Each row is a point. To make a cloud, some directions were put in groups of two or more. Within a group, all points are equally far from the middle, so they leave a hole (a ring in 2 directions, a hollow ball in 3). The other directions are filled evenly. Then the cloud was stretched, turned, moved and blurred a little. How many holes are there, and how many directions does each take, smallest first?

Cloud (20 x 3):
0: -29  20   6
1: -60  28  38
2:   2 -57 -21
3: -32 -57  47
4: -34  24  58
5:  -4 -47  45
6: -30   2  15
7:  24  13  36
8:  -2  56  -9
9:  46  15  43
10: -38 -32 -48
11: -42 -49  23
12: -47  28   7
13: -28  -8 -10
14: -22 -17  20
15: -42   2 -41
16: -19  45 -26
17: -36  35 -28
18:  -6  -5  57
19: -24   3 -14
Holes: 0

Cloud (20 x 3):
0: -33   8   1
1: -18 -36  -6
2:   4 -29  12
3:  26  -5 -22
4: -13 -25  19
5: -29   0  40
6: -26  -5  39
7:  10  22 -11
8:  -7 -31  11
9:  -6 -25  22
10:  30  -7  19
11: -15  -4  60
12:  -8  24  -9
13: -30   7  39
14:  35   5  43
15: -32  10  23
16:  19 -31 -14
17:  18 -24  12
18:  25  -9 -35
19:  19 -29 -12
Holes: 1 (2)

Cloud (30 x 4):
0: -34 -17  39  42
1: -16 -44  29  35
2: -15  25  50 -26
3:  32  13 -14  29
4:  17 -18 -37 -31
5: -19 -44  18 -28
6: -28 -31  42  34
7: -51  -7 -13  28
8:  -8  45 -13 -21
9:  42  11  38 -11
10:   7  33  44  30
11: -33 -35 -27 -20
12: -33  36  -7 -14
13: -12  29  45  36
14: -40  -6  35 -27
15:  12 -48  23 -17
16: -36  30   2  32
17: -40   9  19  45
18:  13 -20 -46   4
19:  31 -14 -14  32
20: -41  25   4 -26
21: -44 -25 -28   6
22:  -8  43  -4  25
23:  13 -21 -41  15
24:  -1 -46  10 -32
25: -40 -27 -26  22
26:  21 -20 -30  27
27: -24   9  60  23
28:  28  22  12 -44
29: -30  -4  57  25
Holes: 2 (2, 2)

Cloud (31 x 4):
0: -43   5  33   1
1:  41  -6 -15  22
2:  15 -13  -3 -41
3:  43  27  -6  11
4:  24  23 -43  -5
5:  -8 -41   8 -13
6: -40 -17  21 -14
7:  23  52   8  -4
8: -50  32  10  15
9:  -2   7  36  36
10: -22   5  47 -12
11:  16  45  13 -26
12:  11  -7   6  53
13:  38  19 -25  31
14:   6   3 -55  -5
15: -44  38 -25  -8
16: -25 -33 -29  21
17: -22 -19  15  38
18:  15  43 -41   4
19:  34   5 -40  17
20: -18 -27 -31 -23
21: -39  39 -38  25
22: -28  59   6   5
23:  -9 -24  37  -6
24:  28 -18 -28  31
25: -10 -18  32 -33
26: -31  26  11  47
27: -41 -24  10  -6
28:  42  25   2  -5
29: -44  13  16 -31
30: -10   3 -60  30
Holes: 1 (4)

Cloud, 31 rows:
0:  23 -22  14 -11
1:   4   1  21  31
2:   8  21  -5  40
3:  52  29  16   1
4:   8  -1  35   7
5: -41   4  11  38
6:  -2  18 -23  60
7: -10 -56 -18   3
8: -22  23 -22 -25
9:   5 -12  30  30
10: -34 -10  14   8
11:  28  14   8   5
12:   6  -7   3  19
13: -16   3  44  41
14:  41  17  31  -1
15:   1  46 -29 -14
16: -21 -51  -5   2
17:   4 -29  -2  15
18:  40 -23   1  -1
19:  22 -24  16 -43
20:  10 -55  13   3
21:  21  30 -19 -12
22:  34  17  30 -20
23:  45 -16  -3 -37
24:  14 -17 -43  30
25:   7  22 -15   2
26: -14 -32 -10 -22
27:  39   8  -9  19
28:  16  -8  32 -13
29:  60  -2   0 -23
30:  10 -11 -23 -38
Holes: 0

Cloud:
0:   9 -22  16  31 -28 -19
1:  12 -22  18 -11 -10 -42
2: -16 -21  -9   9  25  23
3:  27   7  40 -32  14  20
4:  60 -15   5  -7   0 -10
5:   8  30 -19 -23  16  39
6:  43  11  28   7 -26  31
7:  28  21  19   3  40  21
8:  36 -31 -11  15  19  14
9:   6 -39  -4  19  12  26
10:   9 -14 -40  28 -22  27
11:  32  30  19 -17 -37   1
12:  36  13  -6 -30 -32  29
13:  24  13  33  -2  34  24
14:  33   2 -41 -30   1  35
15:  -9  -1 -24  27   6 -26
16:  -2  -2   6 -43   8 -36
17:   9 -25  12  -1 -43 -25
18:  29  32  36  13  -7 -16
19:  -4  14  26 -20 -31 -14
20:   6 -41  20  16 -17  18
21:  28  -1 -46 -10  -1  42
22:  17 -28  17  -7  -3 -37
23:  -2 -29  32   5 -29   3
24:  37   9  38 -21  21  22
25: -10  21  -3   0  24  37
26:  39   8 -48 -22  -8 -16
27:  25 -31   8  30 -35  13
28:  25  47  -7  24  16  -7
29: -12  -3   7   5  39  21
30:  29  34  24 -23 -14 -26
31:  -2 -36  30   8  -5  17
32:  35  35 -40 -15  18   0
33:  -1 -37  12  12  18  20
34: -28  -6 -21   5  -3  21
35:  40  -8 -12  21   6  46
36:  33  20   9 -26 -34  23
37:  24 -32   4  14  11 -21
38:  37  13  10  11  22  43
39:  -5  -2   4 -23 -25 -40
40: -12   0 -33 -11 -12 -35
41:  13  42  -1 -23 -27  -9
42:  -7  -5 -34 -14 -17 -36
43: -14 -27  -8 -38 -12  11
44:  37   7 -49 -22  16  17
45:  19 -23   2  -7 -37 -36
46:   1 -24  10  10  33  -4
Holes: 3 (2, 2, 2)
